Each row is a point. Before rounding, the points of a table are all equally far from one centre. They may lie mostly on one side of it. Where is the centre, to within rounding?

Points, 7 rows:
-23,49,28
18,83,-45
-17,3,-60
32,11,37
-17,63,-58
45,55,-61
29,32,41
Centre: 12,31,-16

Points:
-13,-15,25,-35,-1,-33,-41,59,-8,34,10,-4
6,-31,19,40,39,-62,1,46,18,-20,-2,-7
2,-14,40,4,4,-33,-14,75,-30,5,-41,1
-10,-55,24,23,52,-14,-2,-7,-20,58,-14,-8
-22,-26,4,-13,43,-1,13,-19,37,-39,-34,18
-29,22,35,5,68,-53,-9,-5,1,19,-12,-24
-21,16,35,44,22,-11,-42,8,-12,20,-45,-1
-38,-40,22,21,9,-31,-24,66,5,9,-17,5
5,-60,49,31,35,-37,-1,64,22,6,-2,-19
20,-24,65,60,-4,4,-11,25,-8,14,-22,-33
0,-50,59,45,51,-41,-36,1,-23,18,11,-2
30,-35,95,-31,-6,-7,-34,34,-15,15,-13,-32
-12,-18,18,-52,-19,-24,-20,-2,-12,-22,41,-6
-6,-53,36,-37,43,34,-12,46,-5,-14,40,-7
-5,-32,7,23,-14,-2,-24,23,-25,-61,-4,-15
Centre: 2,-21,39,-7,24,-9,-9,9,-1,-5,-6,-11
